Rows are points. Each copy is the shape, with its points in the same order, turned, moved and blurred by noise. Some copies are also mirrored. Which?

Shape (7 x 3)
[[ 17 -90  -7]
 [-54 -67  19]
 [-24   8   6]
 [-29  70 -15]
 [ -5 -47  68]
 [-12   2 -69]
 [-32  16  14]]
Copy 1 (7 x 3)
[[ 21 -91  42]
 [-56 -75  45]
 [-29  -3   7]
 [-35  38 -39]
 [-20 -25  90]
 [  0 -45 -57]
 [-43   2  11]]
Copy 1 is: only turned
Copy 2 (7 x 3)
[[ 25 -97  36]
 [-51 -73  32]
 [-15  -5   0]
 [-17  52 -35]
 [-21 -29  88]
 [ 18 -24 -57]
 [-27   4   9]]
Copy 2 is: only turned

Shape (8 x 4)
[[ 30 -62  61  24]
 [ 65 -32  32  10]
 [-15   0 -83 -40]
 [ 39  21  42  14]
 [ -9 -11 -30 -52]
 [-61 -53 -30   1]
 [-35 -51 -52  21]
 [ 26 -53  35  37]]
Copy 1 (8 x 4)
[[ 10  13  45  53]
 [ 44  21  46  19]
 [ 33  21 -68 -82]
 [ 17   8  83 -19]
 [ 25  60 -36 -51]
 [-35  16 -55 -10]
 [-10 -11 -68 -21]
 [ 13   2  35  28]]
Copy 1 is: mirrored
Copy 2 (8 x 4)
[[ 71 -88  26  44]
 [ 75 -61  -8   7]
 [-64  -5 -41   4]
 [ 73  -6  18  13]
 [-36 -26   1  -6]
 [-51 -52   4  75]
 [-33 -48 -32  75]
 [ 61 -68   5  53]]
Copy 2 is: only turned
Copy 3 (8 x 4)
[[ -24  -39   58  -40]
 [  16  -40   18  -47]
 [ -55  -14 -101    0]
 [  17   18   18  -19]
 [ -53    2  -66  -32]
 [-108  -35  -30   14]
 [ -84  -53  -36   30]
 [ -28  -47   43  -13]]
Copy 3 is: only turned

Shape (12 x 6)
[[ 113   -8   39   -1   50   22]
 [  -6   31   11  -84    1   34]
 [  -7   17  -28   21   -6   24]
 [  73    3   40  -89  -15   43]
 [ -22  -22   -3    4   11   33]
 [ -16  -34    6   11    1   42]
 [   0   21   18  -13  -14 -121]
 [ -20    6  -15   23  -12   36]
 [  -5  -29   15  -33  -15   16]
 [ -15   62   44    9  -11  -38]
 [ -16  -14    3   19   48   44]
 [  32  -27   43  -38   31   24]]
Copy 1 (12 x 6)
[[ 62  14   1 -49  85  32]
 [-29  32  40 -31 -47  39]
 [  2 -13 -37  31 -20  25]
 [ 42  30  78 -65 -10  19]
 [-22 -39 -18  -2 -16   5]
 [ -8 -58 -12  -2  -8  -1]
 [-29  90 -10  51  34 -67]
 [ -1 -33 -22  32 -22  24]
 [-15 -11  19 -13 -18 -16]
 [-27  39  22  75  25  12]
 [-30 -45 -32 -11  15  34]
 [-12  -7  23 -51  25  11]]
Copy 1 is: only turned
Copy 2 (12 x 6)
[[  57 -101   50   31   55   21]
 [  45    8  -35  -29   -1   64]
 [  -8   10  -14   58   14   25]
 [  80  -65   -1  -20  -18   78]
 [ -33  -12  -18   19   18   24]
 [ -45  -28  -15   21    8   37]
 [  39   39   48  -12  -32  -84]
 [ -30    3  -11   51    5   31]
 [ -10  -26  -13  -10  -20   26]
 [  19   54   54    7   -5   10]
 [ -37  -20  -11   22   60   31]
 [  14  -60    7  -28   25   35]]
Copy 2 is: only turned

Shape (13 x 8)
[[ 60  30  -6  38  -6 -50   6  22]
 [ 84  -5 -52  -1 -24 -21  37 -69]
 [-27 -65  43 -30  13 -42   9 -80]
 [-31  44  54   0  30   1   2  23]
 [  5  18  49  18   9  12   6 -81]
 [-27 -40  -3 -31 -23  64 -32  16]
 [ 24  23  12  77 -25  56 -20   8]
 [ -3  32 -31  61  17  25  10 -42]
 [  4 -85  15  39 -38  77 -14 -41]
 [ 54   8  13 -14  88  -6 -47 -58]
 [-38  26 -37  56  36  76  31 -35]
 [-24  11  -8 -14 -14 -50   1 -82]
 [ 57 -75 -54  -5  37  47 -55  16]]
Copy 1 (13 x 8)
[[  79   15   21   25  -23  -34   20   21]
 [  55  -21  -62   -2  -79  -47   33  -34]
 [ -30  -28   28  -39  -14  -51  -14  -76]
 [   9   53   51  -24   18   33  -16  -17]
 [  20   -7   15  -18  -36   12  -25  -95]
 [ -41  -38  -15  -29  -11   49  -45   35]
 [  49  -37   19   46  -35   75   -6    5]
 [  19   10  -12   43  -23   29   20  -50]
 [ -29 -121    6   -3  -38   41   -8  -24]
 [  59  -13  -42  -13   54  -25  -28  -63]
 [ -17    2  -31   23   -8   86   47  -49]
 [ -16   24   -4   -8  -51  -56  -24  -66]
 [  12  -94  -61   12   24   -7  -10   44]]
Copy 1 is: only turned
Copy 2 (13 x 8)
[[  75    3   -7   14   22  -46   31   11]
 [  74  -35   10  -67   12  -26   49  -69]
 [ -59  -38   79  -12    7  -56   30  -46]
 [  -7   30   35   28   55    3   16   57]
 [   6   27   55   17   44    8   31  -49]
 [ -26  -21   -9  -23    0   51  -31   18]
 [  46   36  -41   51    4   40   10  -16]
 [  18   31  -40   -5   47   13   59  -43]
 [ -14  -33   -4   30  -54   64    4  -62]
 [  28  -38   45    8  114   -8   -5  -46]
 [ -22   39  -42   -2   60   66   74  -35]
 [ -26   21   39  -47   21  -60   26  -50]
 [  10 -105  -57    0   38   36  -22  -19]]
Copy 2 is: only turned
Copy 3 (13 x 8)
[[  63   -5  -39    0   36  -40  -11   -1]
 [  75   36  -59   -6    4   11  -19  -94]
 [ -19  -40   61   13   -3  -12  -22 -117]
 [  -6    2   55  -28   26  -44   27   13]
 [ -13   39   33  -44   36  -23  -36  -67]
 [ -15   11   44   18  -18   79    6   11]
 [  -5   38  -21  -25   63   29  -33   35]
 [ -23   65  -31    2   50   -5   -2  -30]
 [ -53   -3    7  -15   22   98  -58  -45]
 [  61   32   66    9   91    5    4  -74]
 [ -68   76  -25  -15   62   20   36  -22]
 [   6   36   23   34  -16  -49  -24  -82]
 [  50   -5    5   59   60  109   14  -19]]
Copy 3 is: mirrored
Copy 4 (13 x 8)
[[ 60  -2 -14  22 -37 -51  25 -17]
 [ 35 -55  44 -56 -34 -56  74  14]
 [-68 -67  44 -30  33 -19  21 -79]
 [-30  53  -3  24  -7  20  -7 -45]
 [-40  11  90  -1 -19 -13  34 -42]
 [-49 -51  13  15  -8  60 -19  40]
 [ 13  -1  44  87 -46  13  30  30]
 [-18  18  49  39   7 -27  68  29]
 [-46 -99  71  56 -17  49  39  12]
 [ 28   7  87 -20  48 -29 -23 -19]
 [-41  32  54  38  31  19  90  44]
 [-64 -18  21 -37  -1 -68  28 -24]
 [ 44 -81  36  16  50  25 -23  58]]
Copy 4 is: mirrored

Shape (14 x 9)
[[-33  -7   2  33 -25  15  16  68 -93]
 [ 47 -60 -39 -37  31 -59  -4 -72  36]
 [ 15  27  35  57  33  88   9 -13 -45]
 [-81  19  41   3   5  -9  36  25 -74]
 [ 35  42  61  59  28  38  25 -14  15]
 [-14  -3  63  56 -35  -5  47  35 -16]
 [ 13 -29 -37  53  49  36  31 -11  59]
 [ 19  26 -13 -17 -27 -43  13  16 -50]
 [-34  36 -51   6 -35 -57 -21   4   4]
 [-47  25   4  16 -21  27  73  10 -57]
 [ 31 -16  31  95  -5  54  56 -57  17]
 [ 50 -27  21 -42  13 -25 -63 -37  63]
 [ 49  33  17  41  14  70  71  26  50]
 [-21 -44 -65 -95 -73 -62 -40 -37  37]]
Copy 1 (14 x 9)
[[ -86  -22  -20   32  -75   28   -2    9  -75]
 [  83  -32  -53  -23   57   -3    3  -46   33]
 [ -55   48   24   67   24   73   13  -18  -49]
 [-120  -36  -21  -11  -24   36  -25   17  -17]
 [ -12   66   27   39   23   72   11   29    2]
 [ -50   -5   -4   33  -57   60   12   53   16]
 [  15   38  -23   54   43  -23   70    8    8]
 [ -22   -2  -25  -38  -55   26  -30  -36  -17]
 [ -24   12  -43  -15  -44  -39  -64  -23   25]
 [-106    6  -22   19  -41   40   24  -23    5]
 [  -1   48  -23  101    4   83   61    6   32]
 [  83  -25   41   -3   40   -1  -42  -27   31]
 [ -21   84   43   24  -10   41   89   11   16]
 [  44  -86  -15  -23  -39  -61  -46  -97   70]]
Copy 1 is: mirrored
Copy 2 (14 x 9)
[[  -5   55   85   20   24  -28   14   40  -42]
 [  18  -72  -95    9   -6  -10  -64    1   19]
 [  44   44   42   31   52   28   38  -75  -10]
 [ -19   33   51   23  -12  -33   53   20  -61]
 [  68   -6   47   37   11   46   45  -56   24]
 [  21  -13  109   36  -18   -6   24   19   11]
 [  20   20  -32   33   29   14   17  -24   81]
 [  49    3   34  -31  -21  -33   -9   22  -32]
 [  15   34   -2   -9  -90  -26  -19    9  -12]
 [   4   37   62  -29    6  -52   49    6    7]
 [  37  -18   53   42   33  -14   13  -86   82]
 [  26  -66  -47    0  -40   62  -68  -13   -5]
 [  67   13   36    1   30   55   71  -14   81]
 [ -31  -49  -45  -73  -78  -31 -104   41   -6]]
Copy 2 is: mirrored
Copy 3 (14 x 9)
[[ -36  -68   21   32  -23   79  -18   36  -86]
 [   3   -3  -71  -41   34  -60    4  -85   -5]
 [  -8   34   50   76  -19   93   18  -30  -26]
 [ -82  -33   35  -13   28   77  -17   39  -37]
 [ -16   46   57   67    3   13   50   -9   -4]
 [ -72  -31   51   44  -23    8   33   37  -29]
 [   4   -5  -50   81   15   11   50  -32   34]
 [   2  -19    5  -37    5   10   15   21  -80]
 [ -14    7  -68  -29   -4    2   -7   61  -37]
 [ -62  -27   10    4  -15   88   43   23  -43]
 [ -53   31   12   97  -41   16   79  -54   -2]
 [  32   17   -5  -23    0  -74  -27  -52   34]
 [  25   -7   35   77   -8   35  105    3   27]
 [  -3  -34  -92 -114  -43  -45  -31  -12    5]]
Copy 3 is: only turned

Shape (16 x 12)
[[ -2  -4 -15 -64   1 -12 -15  19 -12  39  14  12]
 [-11  78 -16  -3  20 -49  84  -8 -28 -29  -6 -35]
 [ 22  17  10  28 -48 -88  -3 -21 -33 -12  11  12]
 [ -4  -1  38  26  32   2  31 -46  12  74 -30  21]
 [ 27  77  15   9 -25  63  12  16 -25 -25  20 -40]
 [ 30  56  46 -49  47 -12   0  53 -16 -27  26  85]
 [-18  35  -3  26  30 -23   1  12  23  21   9 -48]
 [ -9  -3  -2 -44  30 -17  -2 -20  -3  35 -45   1]
 [ -5  -9  11   3 -19 -40  21 -46  20 -30   3   7]
 [-25  21  41  35  42 -16 -27   8  -8  11 -18  43]
 [ -6 -12  29 -24  24 -10  39  42  12  25 -29  32]
 [-70  29  27  27   1   4  32 -23  21   9 -44  20]
 [ 22  14 -18  -2  55  67  10  -6 -35  41 -29 -27]
 [-20  11  51 -18   6 -18 -16 -29 -38   9   4  34]
 [-26 -35  38 -14  25  81  54  -6 -44  43 -11   1]
 [ -5 -22 -34  60  -7 -14  21 -45 -22  62  13   5]]
Copy 1 (16 x 12)
[[  25  -15  -17  -26  -62  -18   43   21  -31  -38   -9   27]
 [  -8  -21  -36  -53  -36   -1  -19  -50   42  -43   29  -82]
 [   3   25  -54   -6    1  -24   29  -40   68  -15   16   22]
 [  -8    8   40    2   10  -62   57    5   21  -59  -48  -51]
 [ -21   56  -39   12  -67   13  -42  -16   -4   22  -20  -63]
 [  24   45  -37 -121  -44  -19  -18   33   13  -14  -60   15]
 [ -20   -7   38  -16  -37  -31  -11  -15    7   -6   28  -24]
 [   1   -3   11  -22  -11   -8   41    3  -28  -82  -16    2]
 [  15   -5  -14  -14   39   18   33  -28   29  -11   -9  -12]
 [ -24   41   27  -67   15  -62   20  -12   -2  -27  -23    3]
 [ -32  -38   -9  -64  -18  -36   37   22  -18  -26  -53  -11]
 [ -44    9   39  -47   -1   -9   59  -43    3  -24  -31  -58]
 [ -12   24   -4   14  -32  -42   -6   27  -68  -48  -11  -70]
 [  26   35  -10  -30   -7  -35   29  -46  -10  -39  -50    7]
 [  -5  -11  -16   -2  -13  -46   41  -11  -80  -23  -88  -68]
 [  16   14  -11   38    8  -71   80   -4   11  -18   25  -48]]
Copy 1 is: mirrored
Copy 2 (16 x 12)
[[ 22  -3 -29  11 -32  -6 -30 -12  18  71  28 -17]
 [  6 -19 -72 -64  30 -11  53 -54  15  -8 -20 -23]
 [  1   1 -40   2 -57 -45  50 -46 -52  -7  18 -20]
 [-35  55  21   0  23  -9  -3  -8  11 -12  45  28]
 [ 26  45 -43   9 -10  67  23 -22 -11   3 -74 -53]
 [ 30  26 -22 -78  -5  50  34  -3 -54 105  36 -30]
 [ 15  -8  12 -20  -5 -17  17   3  27 -30  -1 -44]
 [  9  11 -44   3   0 -20 -20  20  27  27  30  23]
 [ 28 -13 -20  -5 -11 -22 -13 -49 -40 -20   7  17]
 [-19  28  -1 -33   5  -9  25  43 -47  14  26  -9]
 [ 37  18  20 -21  17 -11  23  -4   1  63  12  31]
 [-10  32  16 -36  35 -45 -15 -12 -19  -4 -41  25]
 [-20  18 -28  32  49  58   4  32  49  17  -4  -3]
 [ -1  37 -35   3  -1 -26 -13 -10 -56  29  32 -18]
 [  0  45   9  59  93  20  -9  -8  12  53  -9  -1]
 [-66 -23  14  48  -6 -20  22 -36   8 -17  22   7]]
Copy 2 is: only turned

Shape (15 x 12)
[[  -7   73  -40   44  -22   35   -1   21    3  -38   28   47]
 [   1  -17  -20   60   31  -25   -3   39   22  -69   20   17]
 [ -29   77  -31   31    8  -55   41  -22   21  -10  -11   34]
 [   0   45   77  -47  -54   49   92  -38  -80   25  -35  -53]
 [ -71  -89    0  -33   18   57  -42  -39   -8  -52   66  -42]
 [  -9    1  -73   44    3  -22  -47   21  -27    4  -51   22]
 [ -34   25   22   83   -8  -24  -18  -18  -26   -2   -4   84]
 [   5 -105  -11   -8   19   93  -15  -80   39  -24   43  -66]
 [  24   28  -12   -6   -6  -14  -15   -4    6  -19  -29   74]
 [  -4  -98  -31  -33   15   27   13  -10    4   14   63   -3]
 [  15   44   -4    2   43  -30  -69   40   15   18  -21   20]
 [ -45  -36   15   31   -1    9   10   25   24  -14  -31   29]
 [  14  -72   -4    6  -36   -9  -53  -21   -2  -21   38  -43]
 [ -19   43   23   82   19   -4   18   27  -21   25   13   14]
 [  26    3   49  -34   10   46   53  -61 -109  -10  -20  -38]]
Copy 1 (15 x 12)
[[-17  79  44  38   7 -36  -5 -19 -14 -23 -38 -69]
 [-18  83  27 -33  16   8 -40 -30 -10  49  20 -41]
 [-43  81 -32  33  29 -14 -45 -40   3 -22 -38  17]
 [ 63 -87  28  42  30  42  34 -37 -40 -69 -82  56]
 [ 75  -8  77   5 -36 -45 -96  39 -61  41  51  21]
 [-33  37 -41  35  20   6 -39  -3 -33  -9  54 -79]
 [-24  38 -24  24 -27 -46   9 -87 -33   7  17 -28]
 [110 -24  87  44  42 -51 -72  37 -19  68  70  31]
 [-25  38 -34  39  -9  -3  16   6   9  23  -8 -31]
 [ 60  40  47  29   7   8  -7  49 -68  48  70  39]
 [-12  41 -49 -36  11 -31  -2  38  12 -19  19 -58]
 [ 24  30  24  16 -22  21 -16 -42  16  -4  52  -6]
 [-11 -32  56  -9  33 -37 -28  26 -51  48  61  -1]
 [ 14  60  -9 -18  31 -29   9 -72 -42 -33  -3 -22]
 [ 87 -82   0  27  24  25   5 -16 -81  17 -62   2]]
Copy 1 is: only turned
Copy 2 (15 x 12)
[[-46  24  34  61  29  -3 -31  47 -36 -14 -43   0]
 [ 20  34  14  40  -9  41 -44  23  -6 -68  11   1]
 [-36  30  25  49 -23  52   2  43  43  41 -40   1]
 [-34 -44 -45 -89  80  -8  96   8  13  26 -81   4]
 [ 30 -55  34  19  26 -38  58 -71 -20 -76  77  14]
 [ 17   6 -19  55 -78  22  -6  34 -68   6 -16 -16]
 [-46  41  50 -20 -47  28 -25  16 -43  16  -8  12]
 [ 22 -79  16   2  73  21  73   7 -33 -78 121 -16]
 [-35  20 -28  18  -6   1 -42  35 -13  37  16   3]
 [ 84 -53  18  13  52  -2   8  -3 -17 -15  66  27]
 [ 14  58 -18  27 -47 -29 -17  45  -9  20  10 -67]
 [ 10  41  -6  -4 -15  12  24  27 -28 -31  21  49]
 [ 34 -76   1 -16 -19 -19  -7  15 -11 -65  50 -20]
 [ 10  59  54 -25  -3  32   1  45 -27  -7 -49 -26]
 [-25 -48 -49 -68  77  31  59 -49 -20  13 -33 -32]]
Copy 2 is: mirrored
